Each row of a before or after table is a point. The points were changed in one or more steps. Then noise was added and the rows were shuffled. The steps act on columns, c1 being the first. Write out the steps. A step turns or swaps two columns, mirrors them in a line or flattens them onto one, adds a multiple of one to another, or multiplies or shifts one. Angles are multiples of 10 degrees, from the lower column toward the higher: turns from -170 to 170, lines from 10 to 170 but not 90. Use the fewest steps. Two steps may share a column if one is a turn and the other turns, adds or multiplies; they go together, in the order done. Otherwise the lowest column goes first.

Before:
[[ 0.14 -0.43]
 [ 0.48 -0.76]
 [ 0.58  0.08]
 [-0.18  0.39]
 [ 0.29  0.19]
 [-0.31 -0.64]
 [ 0.52  0.05]
 [-0.62 -0.25]]
After (8 x 2):
[[-0.57  0.52]
 [-0.46 -0.06]
 [-0.08 -0.49]
 [-0.85 -0.17]
 [-0.10 -0.47]
 [ 0.38  0.04]
 [-0.09  0.73]
 [ 0.07 -0.35]]
Steps: turn c1 and c2 by -110 degrees

Before (11 x 6):
[[ 0.18 -0.24 -0.27 -0.10  0.45  0.44]
 [ 0.25  0.76 -0.04 -0.07  0.47 -0.19]
 [-0.36  0.75  0.39  0.07  0.26  0.49]
 [-0.06  0.04 -0.29  0.05  0.61 -0.03]
 [-0.20  0.68  0.44  0.58 -0.28 -0.09]
 [ 0.23  0.45 -0.64  0.11 -0.15  0.43]
 [-0.06 -0.03  0.10 -0.14  0.23  0.67]
 [-0.57 -0.24 -0.46 -0.29  0.28 -0.49]
 [ 0.05  0.38 -0.16  0.38 -0.01  0.26]
 [-0.49 -0.73 -0.46 -1.08 -0.46 -0.49]
 [-0.07 -0.90 -0.17 -0.81 -0.14 -0.42]]
After (11 x 6):
[[ 0.26 -0.25 -0.43 -0.31 -0.57 -0.50]
 [-0.46 -0.72 -0.46 -1.06 -0.46 -0.46]
 [ 0.63  0.05 -0.29  0.05 -0.04 -0.05]
 [-0.27  0.67  0.50  0.61 -0.21 -0.08]
 [-0.18 -0.89 -0.15 -0.84 -0.07 -0.38]
 [ 0.26 -0.04  0.06 -0.11 -0.01  0.69]
 [ 0.49  0.74 -0.07 -0.12  0.26 -0.19]
 [ 0.43 -0.26 -0.30 -0.07  0.14  0.38]
 [ 0.24  0.74  0.38  0.08 -0.34  0.45]
 [-0.04  0.40 -0.20  0.32  0.03  0.27]
 [-0.14  0.47 -0.66  0.13  0.25  0.45]]
Steps: swap c1 and c5

Before:
[[-0.12  0.04 -0.22 -0.35 -0.11  0.06 -0.18 -0.35  0.02 -0.73 -0.14]
 [-0.17  0.68 -0.36  0.12  0.60  0.48  0.39 -0.63  0.13  0.19 -0.36]
 [ 0.10 -0.45 -0.23 -0.16  0.13  0.58  0.14  0.56 -0.37  0.34  0.92]
 [ 0.64 -0.16  0.25 -0.15 -0.29  0.37 -0.30 -0.01 -0.61  0.71  0.73]
 [-0.45  0.92 -0.38  0.39  0.34 -0.10 -0.50  0.12  0.36 -0.64 -0.23]
 [-0.09 -0.03  0.61 -0.29  0.09  0.60 -0.08 -0.12 -0.37  0.14  1.10]
 [-0.28  0.55  0.04  0.49 -0.16  0.39 -0.28  0.02  0.33 -0.27 -0.55]
 [-0.23 -0.09 -0.16  0.01 -0.31  0.35 -0.32 -0.29 -0.81  0.57  1.26]
 [-0.59 -0.19 -0.11  0.11  0.70  0.14 -0.89 -0.22  0.07 -0.34 -0.72]
 [-0.53  0.35  0.35 -0.10  0.38 -0.27  0.27 -0.06  0.00  0.30 -0.28]
 [-0.14 -0.46  0.30  0.14 -0.31  0.80  0.05 -0.19 -0.14  0.47  1.11]
 [-0.49 -0.18 -0.29  0.23  0.13 -0.41 -0.17 -0.31  0.48 -0.08 -0.37]
 [ 0.02 -0.39  0.26  0.47 -0.03  0.34  0.26 -0.08 -0.98  0.02  0.69]
 [-0.99  0.19 -0.36 -0.19 -0.14  0.21 -0.44  0.10 -0.07 -0.36 -0.86]]
After:
[[ 0.35 -0.35 -0.22 -0.13 -0.18  0.37  0.60  0.15  0.33 -0.38  0.94]
 [ 0.11  0.47 -0.35 -0.58  0.16  0.17 -0.65  0.40  0.24  0.12 -0.39]
 [ 0.30  0.00  0.65 -0.06 -0.31  0.29 -0.12 -0.07  0.15 -0.37  1.13]
 [-0.25  0.66 -0.37 -0.34  0.43 -0.31  0.14 -0.51 -0.62  0.33 -0.22]
 [-0.25  0.11 -0.35  0.13 -0.21 -0.37  0.10 -0.40 -0.38 -0.09 -0.79]
 [-0.33  0.24  0.35 -0.42 -0.15 -0.39 -0.06  0.23  0.31  0.00 -0.26]
 [-0.04  0.02 -0.21  0.14 -0.37  0.02 -0.37 -0.19 -0.76  0.01 -0.14]
 [ 0.17 -0.25  0.25  0.02  0.49  0.19 -0.08  0.27  0.07 -0.95  0.72]
 [ 0.08  0.34  0.05  0.17  0.54  0.06  0.01 -0.28 -0.34  0.32 -0.56]
 [-0.23 -0.14 -0.15 -0.70  0.05 -0.19 -0.22 -0.87 -0.33  0.03 -0.70]
 [ 0.42 -0.10  0.26  0.26 -0.19  0.53  0.01 -0.30  0.70 -0.59  0.76]
 [ 0.33 -0.36  0.36  0.29  0.14  0.41 -0.18  0.07  0.44 -0.14  1.11]
 [ 0.09 -0.09 -0.13  0.34  0.02  0.12 -0.33 -0.32  0.58 -0.78  1.28]
 [-0.40 -0.14 -0.25 -0.13  0.23 -0.44 -0.32 -0.18 -0.10  0.49 -0.38]]
Steps: flatten c1 and c6 onto the line at 50 degrees; multiply c2 by 0.7; turn c4 and c5 by 90 degrees; swap c7 and c8; swap c9 and c10
